Every row gives one point. The points of each table are mixes of a few directions, plus a little noise. Count the directions of each table, and those that both share. Where both have some left over, give the other angles between the two spaces (their principal angles), to ten degrees, smallest first.
In the rows, zero is written as 128.

First (7 x 2):
[[130 133]
 [123 117]
 [121 111]
 [148 178]
 [105  72]
 [113  91]
 [155 195]]
Second (5 x 2):
[[158 205]
 [127 124]
 [125 118]
 [113  88]
 [115 101]]
Directions: first 1, second 1, shared 1

First (4 x 3):
[[108 131  71]
 [171  89 108]
 [127 139 173]
 [106 154 160]]
Second:
[[134 116  90]
 [139 108  66]
 [119 147 180]
 [119 144 177]]
Directions: first 2, second 1, shared 1

First:
[[127 137 117 142]
 [157 131 127 132]
 [210  99 173  81]
 [108 143 107 153]
 [ 65 148  96 161]
 [101 110 147 101]]
Second:
[[140  85 178  65]
 [133 111 150  99]
 [118 164  83 184]
 [129 128 130 124]
 [119 153  96 167]]
Directions: first 2, second 1, shared 1

First (6 x 4):
[[ 52 123 131  58]
 [172 129 124 184]
 [126 117 132  97]
 [186 125 130 162]
 [113 111 130 146]
 [124 163 121 122]]
Second (7 x 4):
[[131  95 178 150]
 [129 105 153 123]
 [114 136 141 132]
 [179 124  83 146]
 [144 158 100 171]
 [ 55 142 162  68]
 [143 138  81 108]]
Directions: first 3, second 3, shared 2; angles 60

First (7 x 6):
[[115 107 119 153 105  97]
 [111 115 142 153 157  79]
 [ 97  84 114 131 103 106]
 [170 187 141  97 154 189]
 [154 165 139  97 153 174]
 [ 83  64 112 135 100  94]
 [167 172 128 131 120 159]]
Second:
[[150 151 114  93 104 190]
 [147 110 123 188 132  70]
 [ 96 131 111 125  48 128]
 [151 130 147 112 201 141]
 [ 73 116 141 124 117  92]
 [152 132 134 125 165 140]]
Directions: first 3, second 3, shared 2; angles 50

First:
[[142 133 165 109 126 121  91 112]
 [ 63 183 127 159 135 118 192 136]
 [114  40 147 103 173 116 195 123]
 [222 117  89  99 144 137 138 147]
 [126 179 118 119 127 121  77 113]
 [136 183  99 177  84 149 141 158]
 [ 78 120 141 140 124 124 126 118]
 [188  97 161  98 121 131  87 120]
 [ 78 106 136 144 107 131  82 114]
 [132 125  96 131 139 130 149 138]]
Second:
[[137  84 137 141 113 154 124 154]
 [115  77 139 210  77 124 147  50]
 [ 83 143 124 165 149 134 170 102]
 [132 145 131  54 116 135 137 176]
 [156 161 124  52 132 107 102 164]
 [124 134 121 164 159 100 115 110]
 [164 127 119 153 167 130  73 136]
 [101 154 132  71 100 108 172 130]
 [118 161 123 141 118 159 149  71]
 [150  94 131 130 150 129  93 187]]
Directions: first 5, second 5, shared 2; angles 70, 70, 70

First (10 x 9):
[[127 129 127 127 129 128 128 129 130]
 [134 123 128 133 125 126 127 131 119]
 [149 109 134 150 115 119 126 138  94]
 [120 135 127 121 133 130 128 125 140]
 [133 123 129 132 126 125 128 130 122]
 [ 64 193 110  56 172 154 133  96 238]
 [ 91 166 117  85 155 142 130 110 192]
 [102 153 120  99 146 138 130 116 171]
 [174  84 143 178  97 111 125 151  52]
 [190  66 146 197  85 104 123 158  24]]
Second (10 x 9):
[[ 95 194 142 164 101 137 131 111 100]
 [148 133 152 100 135 104 188 113 120]
 [160  86 113 170 109 151 171 159 205]
 [125 118  77 140 146 154 153 135 116]
 [120 172 123 161 117 102  85 199 151]
 [110 110 124 122 127 169 132  66  96]
 [135 141 191 158  78 103  93 153 189]
 [122 103  94  89 168 135 103 115  89]
 [120 110 165  91 129 119  75  87 110]
 [142 113 103  86 169 107 145 144 107]]
Directions: first 1, second 5, shared 0; angles 90

First (11 x 11):
[[111 142 106 140 132 143  85  91 127 196 125]
 [113 105 149 116 156 106 138 122 168 117  68]
 [159 145 118 124  89 142 151 172  85  75 216]
 [147 150 117 175 102 145 122 109  65 173 142]
 [118 116 144 146 148 115 128 100 139 159  57]
 [109 151  82  89 121 158  74 133 148 146 220]
 [147 116 155 133 123 110 174 154 117  75 112]
 [144 101 166 114 133  99 190 169 141  42 100]
 [122 154  95 146 115 155  81  97 102 197 163]
 [107 103 145 101 160 107 133 127 183 110  76]
 [128 126 130 123 129 126 132 133 132 118 130]]
Second:
[[144 130 157  89  81 115 122 115 118  96 139]
 [159 108 136 136 116  96  63 200 203 144 160]
 [142 109 128 154 124 104 122 147 166 164 187]
 [111 158 131 139 153 175 200  92  87 149  85]
 [157 123 131 145  81 101  96 133  56  75 111]
 [139 134 146 108 131 135 128 167 183 135 131]
 [ 76 141  92 133 194 169 165  88 115 150  87]
 [130 106 112 128 125 103 120 145 117  80 162]
 [ 94 143 117 119 147 153 137  66 106 158  91]]
Directions: first 3, second 6, shared 2; angles 60

First, 8 rows:
[[124 106  94 148 178 148 162 140 147 102 137  88]
 [205  81 127  70 119  99  94 179 149  93  84 126]
 [137  81  35  98 134 101 127 192 180 128 143  91]
 [145 225 195 133 140 111 123 131  96 175 117 145]
 [103  88 119 129  84 138 119  90 123 118 135 150]
 [ 95 125 131 141 103 139 127  92 115 133 143 144]
 [121 189 189 162 158 145 146 101  97 141 125 135]
 [100 130 138 142 106 140 128  93 113 134 139 147]]
Second, 9 rows:
[[139 161 119 131 162 115 138 159 131 145 134 107]
 [182 148  99  80 180 117 161 222 218 150  99  79]
 [111 135 141  95  70 131 124 114 164 167 119 157]
 [145 124 180 149 132 136 108  91  68  93 115 148]
 [120  75 109 120 108 145 130 113 148 103 124 130]
 [ 97 201 170 159 148 148 155 102 115 165 138 133]
 [101 124  86 163 120  90  91 121  51 124 175 132]
 [115  84  88 137 100 103  89 118  82 104 154 137]
 [142  97 155 114 131 171 153 110 173 103  95 127]]
Directions: first 4, second 5, shared 4
